Every row gives one point. The window is the flat piece filled in between its corners: a triangle in 3 columns, a solid with four corners in 4, and so on. A path goes straight from each point to the next, and from the last back to the first. List the points from which the path goes on through the window.
(in the rows, 128 means zero)

Window (3 x 3)
[[ 82 175 111]
 [147  92 146]
 [155 140 120]]
Path:
(1): [141 170 159]
(2): [134 139 105]
(3): [ 88 180  74]
(4): [ 88 199 151]
(5): [120 163 142]
(6): [119 141 109]
(7): [ 92 171  94]
(8): [100 187 138]
(9): [173 156 160]
(10): [132 122  82]
(11): [ 87 156  86]
(12): [ 94 181 141]
Through the window after points: 1, 5, 9, 11

Window (4 x 4)
[[180 216 160 142]
 [163 115 108 103]
 [166  94 135 120]
 [133 110 129 110]]
Path:
(1): [159  72 124  54]
(2): [143  74  93 141]
(3): [125 125 129 166]
(4): [159 139 167  90]
(5): [171 119 132  74]
(6): [153 117  94 137]
(7): [168 176 142 143]
(8): [176 178 155 109]
Through the window after points: 5, 7

Window (4 x 4)
[[ 78 184 126 156]
 [203 155  92 103]
 [123 162 163 141]
 [116  89 175 149]]
Path:
(1): [ 92 114 187 190]
(2): [198 153 102 143]
(3): [143 158 116  63]
(4): [143 119 132  85]
(5): [162 136 130 141]
(6): [138 153 153 153]
(7): [106 158 144  84]
(8): [134 107 156  84]
(9): [174 110 150 157]
(10): [162 140 101 172]
(11): [142 134 114 106]
(12): [ 60 113 187 147]
Through the window after points: 2, 4, 6

Window (6 x 6)
[[ 46 162 148  73  89 122]
 [203 145 111 150 171 104]
 [126 194 128 122 104 146]
 [182 110  47 176 140 106]
 [110 123 170 191 150 129]
 [210 144 189 149 108 136]]
Path:
(1): [ 77 119 144  71 118 181]
(2): [ 76 175 148 111  93  92]
(3): [117 199 137 151  72  74]
(4): [122 156 118 116 122 148]
(5): [163  96 131 135 167 176]
(6): [149 135 145 170 131  95]
(7): [140 171  96 174 101  66]
(8): [163 122  90 126 145 173]
(9): [130 131 147 144 146 180]
(10): [115 158 152 181 122  79]
(11): [158 146 132 173 110  77]
(12): [152 120 128 153 145 155]
(13): [143 157 126 114 125 173]
(14): [151 189 132 151 116  97]
(15): [ 91 148 133 164 136 105]
(16): [ 92 117 127 138 157 170]
Through the window after points: 1, 3, 7, 9, 11, 13

Window (8 x 8)
[[109 160 106  96 178  71 143 153]
 [175 168 123 103 151 170 116 149]
 [176 221 242 115  89 217  37 130]
 [148 114 163  94 112 130 154 135]
 [152 119 164 180 147 118 107 140]
 [ 47  57 116 172 125 124 100 108]
 [177 123 113 123  81  96 130 100]
 [114 133 109 150 102 114 186 112]]
Path:
(1): [153 153 167 141 100 144  97 154]
(2): [164 159 182 122 147 160 103  55]
(3): [158 122 142 112 117 122 142  89]
(4): [156 126 127 127  81 106 122 165]
(5): [134 153 126 126  89 122 122 173]
(6): [132 152 139 105 156 129 136  87]
(7): [190 165 171  88 143 157 138  60]
(8): [176 170 174 106  88 142 124 167]
(9): [121 117 120 137  96 130 115 169]
(10): [126 112 138 125 147 130 128  80]
(11): [175 177 161 101 157 131 133  95]
(12): [163 173 125 111 104 138 118 211]
Through the window after points: 1, 3, 9

Window (8 x 8)
[[157 138 127  99 143  23 148 136]
 [109  96  65 130 184 171 113 156]
 [126  84 155  94 118  98 170 115]
 [159 212 114 111 116  86 151 130]
 [134 229 125 150 172  98 155 156]
 [115  64 167  93  99  85 109 132]
 [122 101 157  55 141  99 128 126]
 [163 127 101 146 192 176 112 150]]
Path:
(1): [116 108 141 112 138  84 127  84]
(2): [128 100 135  89 119  81 149 159]
(3): [130 106 148  67 106 101 166 191]
(4): [121 111 143 103 144  69 123  70]
(5): [112 105 100 132 183 141 114 122]
(6): [133  96  95 107 163 151 128 194]
(7): [127 104 155  95 144 112 162 212]
(8): [125 115 138 108 145  95 129  90]
Through the window after points: none

Window (9 x 9)
[[116 124 133 127  67 143 150 155 119]
 [135 186 140 121 214 206 117 127 159]
 [ 77 197 167 139 167 158  79 136 113]
 [159 130  95 115  61  93  75 147 144]
 [139  86 156 109  43 130  61 132 119]
 [122 139 197 154 243 100 144 160 119]
 [106 184 165  75  93 121  68  58 136]
 [119  76  86  95 107 113 104 154 114]
 [134 115  83 190 170 171 138 121 136]]
Path:
(1): [115 166 149 123 164 141  99 137  97]
(2): [ 61 137 168 161 152 134  96 150 183]
(3): [ 63 155 198 155 170 126  98 161 192]
(4): [131 150 163 136 200 121 125 140  96]
(5): [144 150 136 115 102 146 116 128  75]
(6): [111 126 141 120  92 137 110 136 156]
(7): [109 113 136 133  73 121  82 143 188]
(8): [154 131 120 109  87 118  81 127 109]
(9): [151 141 120 145 167 154 123 148 107]
(10): [ 99 118 138 149 148 150 107 148 160]
(11): [ 94 134 136 126 105 127  88 134 170]
(12): [154 161 134 124 110 141 117 151  64]
(13): [209 168 118 137 161 151 101 134  83]
(14): [ 50 141 129 115 151 164 128 125 199]
(15): [ 78 111 171 146 142 120  99 167 184]
(16): [146 177 127 125 141 153 139 122  59]
Through the window after points: 1, 3, 5, 7, 11, 15

Window (9 x 9)
[[208  39  96 173 158 102 134 145 155]
 [ 95 160 155 139 102 121 105 118 153]
 [108 173 171 139 126 146 184 181 219]
 [114  67 135 186 162  99 113 144  84]
 [102 164 106 131 108 144 175 153 158]
 [107 133 130 126 178  77 116 116 109]
 [235  72  95 202 194 178 141 155 160]
 [117 145 147 144 125 156 205  92 194]
 [147  83 160 117 147 107 106 153  70]]
Path:
(1): [115  94 129 147 163 119 122 141 128]
(2): [131 121 132 173 141 103 139 132 110]
(3): [196 111 142 185 140  67 164 159  87]
(4): [129  52 109 127 177 157 113 133 162]
(5): [109  87 136 112 163 125 107 148 141]
(6): [177 112 145 177 153 105 146 130 121]
(7): [150 178 156 173 117 115 178 118 142]
(8): [113 114 138 133 140 150 175 108 178]
(9): [117  90 134 135 142 165 147 137 177]
(10): [179 156 119 177 134  71 179 106 139]
(11): [197 123 120 197 143 101 177 151  72]
(12): [112  74 147 131 167 141  96 146 155]
(13): [107  50 112 151 174 173  99 174 144]
(14): [165  95 137 176 136 118 150 142 130]
(15): [168 160 137 171 122 108 174 132 126]
(16): [114  95 107 139 147 133 121 138 135]
Through the window after points: 1, 7, 9, 11

Window (11 x 11)
[[ 68 117 152 148 131 124 118 184 137 107 146]
 [102 155  88  74 135 154 123 148 173 138 116]
 [135 117 155  95 175 197 110 122 147 165  98]
 [ 76 163 160 124 197 109 155 130 160 131 122]
 [ 51 174 145 164  96 116 118 102 118 137 148]
 [189 115 180  20  58  56 129  71  88 136 155]
 [136 147 105 144 168 136 138 167 136 186 122]
 [118  60 107  75 173 134 131 107 173 202 103]
 [116 147 141 169 128 135 125 136 210 132 140]
 [182 125 139  63  81  32  51  58  83  91 137]
 [200  84 112  54  92  92 143  43  80  89 137]]
Path:
(1): [119 120 140 109 123 124 135 118 130 149  84]
(2): [116 138 122  81 151 136 101 108 127 135 185]
(3): [114 158 122  88 162  92  94  82 107 116 221]
(4): [113 119 148  92 107  98 121 115 110 134  71]
(5): [143 135 159 105 105 115 147 140 127 149  41]
(6): [120 111 137  87 139 125  99  98 149 132 218]
(7): [124 148 137  82 177 123  94 123 136 119 222]
(8): [105 124 150 125 109  88 125 122 126 120  88]
(9): [112 133 137 124 104 106 137 103 124 130  90]
(10): [112 147 143 101 124 116 114 107 133 132 189]
(11): [110 126 123  92 149 128 117 115 145 161 151]
(12): [125 108 122 102 103 121 141 124 152 143  58]
Through the window after points: 5, 7, 9, 11

Window (11 x 11)
[[176 159 202 156 129 119 171 121 146 169 124]
 [116 111 128 174 188 149  97 188  73 162 121]
 [ 99 193 126 133 120 131 118 161 110  78 147]
 [ 71  26  88  56 133 142  39 135 204 143 148]
 [183 110 167 167 101 160 170 191 158  91 100]
 [142  83 139 103 158  93 159 106 149 118 147]
 [ 83  58 141 103 145  61  53 180 130 147 147]
 [154 185 105 154 160 123 184 210  87 205 132]
 [ 74 128 154 140 113 123 160 178  32 178 105]
 [111 131 141 187 120 137 170 158 206  86 102]
 [154  76 126 150  74  92 129  81 164 125 128]]
Path:
(1): [138 167 114 122 152 121 131 164 121 134  83]
(2): [112 117 137 156 120 132 140 182 117 145 188]
(3): [100  97 146 181 137 143 134 158 105 158 217]
(4): [125 114 137 138 140 117 117 156 112 146 100]
(5): [130 139 130 143 128 117 128 161 121 140  87]
(6): [122 114 139 157 120 139 135 169 119 130 167]
(7): [114 117 143 143 124 142 138 153 142 136 152]
(8): [123 129 119 120 133 128 122 149 140 130  91]
Through the window after points: 1, 3

Window (12 x 12)
[[ 84 149 164 150  46  93 172 205  92 173  82 157]
 [ 69 101 111 176 129 165 134 107 144 147  60 135]
 [ 82 176 146 158 107 187  93 137 112 128  71 153]
 [192 152 174 135 176 111 204  92 179 154 163 154]
 [147  83 209  89 149 114 131  87 190 152 207 135]
 [ 72 145 124 122 117 164 140 140 157  81  11 151]
 [130 155 104 118 116 103 160 116 167 136 174 135]
 [144 124 127  97  74  94 159 156  45 171  88 135]
 [ 85 116 176  88 195 156 187 112 144 149 185 160]
 [ 91 115 125 171 163 143 119 167 122  81  80 156]
 [171 141 103 129  47 149 184 231 109 177  83 141]
 [145 116 162 150 131 166 193  65 172  77 176 147]]
Path:
(1): [119 145 172 138 130 119 180 154 127 157 119 105]
(2): [115 160 139 154  95 142 169 172 122 124  73  59]
(3): [122 120 116 123  93 151 153 162 135 152  82 200]
(4): [163 122 142 119 112 101 157 112 160 163 137 221]
(5): [140 148 156 133 135 133 185 144 123 142 125  94]
(6): [105 142 147 136 119 142 147 152 126 140  98 117]
(7): [ 99 125 123 126 118 143 128 138 126 141  86 200]
(8): [116 122 144 140 132 141 158 132 149 132 118 182]
(9): [120 151 158 149 136 135 166 136 151 122 120  93]
(10): [ 98 140 160 159 157 145 146 119 163 113 129  58]
(11): [102 106 133 113 133 122 151  81 145 153 127 234]
(12): [105 103 126 122 103 122 155 115 149 130 106 248]
(13): [101 139 158 133 129 154 149 143 132 128 119  84]
(14): [119 147 145 126 132 135 169 132 138 122 113  83]
(15): [139  96 132 131 130 157 146 109 144 133 121 222]
(16): [135 131 143 124 111 119 167 129 136 148 129 198]
Through the window after points: 2, 4, 16

Window (14 x 14)
[[191  93 148 177 189 121 148  93 159 152  72 139 145 139]
 [174 174 105  99 114  77 125 134 140 101 136 121  77 101]
 [191 150 137 180  68 110 134  98 127 136 129 124 111  86]
 [ 71 209 201 143 178 138 103 133 109 174 194 151 173 151]
 [148 167 102 195 148 116 148  56 107 137 176 183 121  97]
 [112  65 171 145 136 125 122 161 155  54 200  52 187 132]
 [193  40  76 176  84 109 143 135 204  87 133 166 157 156]
 [109 107  68 141 123  80 113 196  78 140 123 101 143 167]
 [ 94 146  35 211 177 134  51  91 157 149 129 133 189 123]
 [139 103 145 174 158 242 144  87 172 190 151 123 136 142]
 [207 136 115 166 155 185 101 137 141 100  93 192 124 152]
 [138 175 142 135 100 125 133 118 129  76  47 136 102 103]
 [158 104 170  98 114  83 115 114  47 170 160 185  73 129]
 [105 135 174 218  94 152 122 120 166  92 177  92  76 104]]
Path:
(1): [133 136 119 176 127 118 120  98 162 105 165 119 124 192]
(2): [144 105 159 148 141 139 134 159 115 145 145 172 179  39]
(3): [143 135 121 150 133 116 134 159 152 140 140 161 127  59]
(4): [156 121 128 159 105 125 114  89 124 104 137 103 137 219]
(5): [136 126 123 160 119 144 106 109 125 126 156 112 123 169]
(6): [125 137 138 168 171 129 131 146 154 127 129 176 142  82]
(7): [109  92 134 156 135 133 175 155 135 192 143 144 133  59]
(8): [139 143 127 159 125 109 106 105 135 103 134 113 142 168]
(9): [170 128 118 159 130 150 113 105 128 119 128 142 124 162]
(10): [162 128 129 162 137 146 126 138 150 115 114 170 126 110]
(11): [136 124 130 188 143 145 140 135 163 122 129 134 140  95]
(12): [153 141 129 176 129 164 110  95 162 115 131 105 132 165]
(13): [163 166  96 132 120 132  71  46 132 108 129 116 125 185]
(14): [136 105 154 205 115 125 160 175 144 138 146 132 130  54]
(15): [139 144 114 138 156 111 118 150 152 123 131 145 117  76]
(16): [163 165 124 135  84  99 116  82 112 105 165  94 118 198]
Through the window after points: 1, 3, 9, 13, 15

Window (14 x 14)
[[249 135 178  69 124  82  54  87 114  86  78 180  65 110]
 [184 110 125  90 133 144 146  98 150 116 100 123 118  74]
 [106  85 143  97  80 114 139 160 157 155 146  76 123 134]
 [156 144  91 153 129 104 192 115 123 154 193 161 121 136]
 [123 110 157 161 105 138 153 118 110 131 187 137 155 112]
 [ 95 136 137 119 145 141 157 153 167 150 115 136 120 134]
 [126 136 172  89 140 133 134 152  74 126 156  67 109  86]
 [ 81 106 129 112 119 157  99 141 130 196 155 102  81 119]
 [150  65 155 101 176 103 164 152 112 168 109 104 164 101]
 [112 117 131  88 104 120 160 127 109 142  77 141  89  59]
 [113 106 144  60  81 132 126 116 116 169 144  86 195 152]
 [159 126  96 192 112 170 233 171 116 174 140 133 159 143]
 [110  96  80  85  99 140  81 182 151 128 112 130 132 138]
 [ 93 124 123 144 136  82 118  94 136 164 103  80 122 110]]
Path:
(1): [158 111 149 119 106 124 146 122 141 148 142 126 141  67]
(2): [144 145 133 117 106 131  90 151 150 185 145 103 153  90]
(3): [106  81 132  91 124 132 178 115  96 125 133 117  99 152]
(4): [126  94 106 123 159 116 157  86  98 109 139 104 113 124]
(5): [151 134 166 124  94 134 163 163 144 191 117 123 146  90]
(6): [149 134 111 111 131 125 150 149 156 198 141 112 123  77]
(7): [128  71 146 105 102 147 128 118 108  72 100 122 124 158]
(8): [120 115 113 106 106 137 129 109 122 130 125 110 101 130]
(9): [132 145 147 129 122 101 119 162 156 169 124 132 157 104]
(10): [174 158 167 134 128  97 128 193 163 190 136  75 154  96]
(11): [ 62  73  93 114 109 138 160  76 114 122 116 133  99 145]
(12): [144 114 120 111 137 142 146 110 125 119 122 123 118 126]
Through the window after points: 2, 6, 10, 12

Window (14 x 14)
[[ 58  72 189 135  51  94 144 139  74 173 157 201 100 126]
 [129 150 173 174 116 172 117 133 191  74 148 103 115 138]
 [129  94 214 165 141  65 149 163 139 158  56  77 127 160]
 [119 115 132 136 105  89 144 101 113  70 163 143 129 164]
 [ 91 101 117 187 136 110 134  72 110  77 137  95 212 129]
 [147  96  68 103  91 104 127 152 174 142 124 137  86 116]
 [162 131  58 143 191 113 135  51  98 144 127 140 100 142]
 [156 201 133 157 145 129 119 132 125  82 143 143 138  91]
 [156 147 155 109 120  88 103  66 100 131 127 200 150 132]
 [220 103  61 112  55  69  82 108 140 159 146  52  77 101]
 [176 138 183  61 220 114 175  70 169 105 202 103 124 105]
 [ 75 133 132  93  84  94 164  83 145 139 151  79 146 220]
 [114  79 200 104 169  52  71 163 148 115 113  67 116  85]
 [175 121 169 139 132 137 106 120  77  96  89  85 147 110]]
Path:
(1): [184 109 109 121 138  96 113 116 148 142 195 110 131 136]
(2): [136  98 165 146 137  96 128 147 121 150 141  98 152 166]
(3): [132 115 185 137 141  82 146 117 140 123  79 100 109 120]
(4): [ 96 147 141 135 105  87 153  72 145 113  94  96  87 130]
(5): [194 106 112 137 150 138 125 143 109 138 192 146 192 163]
(6): [159 114 139 141 144 117 111 151 127 152 143 132 132 147]
(7): [123 133 158 121 105 100 128  91 139 111 128 111 118 114]
(8): [102 124 151 136 120  94 135  78 120  70 113 118 122  92]
(9): [152 112 138 146 157 108 132 118 130 142 163 109 179 168]
(10): [146  73 143 129 149 104 115 154 117 128 175 126 141 162]
(11): [103 166 128 133  63 105 145  68 143 139  69 120 101  81]
(12): [ 98 125 174  91 138  70 101  50 150  80  93  75  98  89]
(13): [167  80 170 131 176  92 115 213 133 152 178 110 148 124]
(14): [149 109 156 119 149 107  91 145  96 141 153 145 152 156]
(15): [131 125 138 123 110  96 164  78 167 113 101  92  93  76]
(16): [157 123 146  98 117  96 136  92 132 121 128  90  95 100]
Through the window after points: 2, 8, 12, 16

Window (14 x 14)
[[142  93  99 143 221 158 183  92 127 112 139 101  88  90]
 [106  96 154 168 102 118 124 131 155 134 158  86 169  95]
 [161 134 115  81 173 181 118  79 137 108 154  65  85  74]
 [139 156 196 156 100 127 152 153 105 176 180 148 175 122]
 [144 118  46 121 139 114 125  85 106 100 103 153  70 174]
 [ 86 174 139 139  72 133 178 221 113 124 141 132 153 127]
 [132  63 118  88 155 150 153  71 116  94 129 121   7 113]
 [130 109  76 116 149 147 137  75 165 134 136 166  64  65]
 [163  97  76 159 116 135 105 183  77 116 108 168  70 120]
 [135 108  98 101 105  81 153 187  98 177 138 130 135 121]
 [125 138 197 130 114 149 147 180 170 182  99 114 179 126]
 [189  82  93 111 171 138 147 108 183  82 176 132  66 119]
 [137 140 174 132 105  70 141 179 115 110 111 163 191  88]
 [115 163 191 154 164  81 116 143 179 157 158  97 114  91]]
Path:
(1): [160 127 130 139 131 132 185 111 159 128 111  69  98  79]
(2): [137 126 139 143 100 118 167 152 133 121 112 139 124 115]
(3): [102  96 122 119 183 120  84 150 118 165 186 148 123 118]
(4): [109 129 146 104 198 153 118 136 129 129 202 132 114 116]
(5): [169 115 122 131  75 126 162 110 124 121  84 103  95  90]
(6): [165 140 136 143 131 138 152 124 158 110 131 111  92 109]
(7): [109  89 105 117 153 129 112 134  96 127 141 146 116 113]
(8): [ 98 116 123  98 155 127 121 145 145  98 163 121  97 110]
(9): [188 124 136 162 124 124 175 101 131 154  94 117  91  98]
(10): [159 132 126 135 126 110 154 130 142 115 126 102 104  93]
(11): [103  98 102  95 176 155 127 137 108 122 138 141 122 113]
(12): [132 111 115 123 148 127 114 130 123 110 165 141 105 109]
Through the window after points: 4
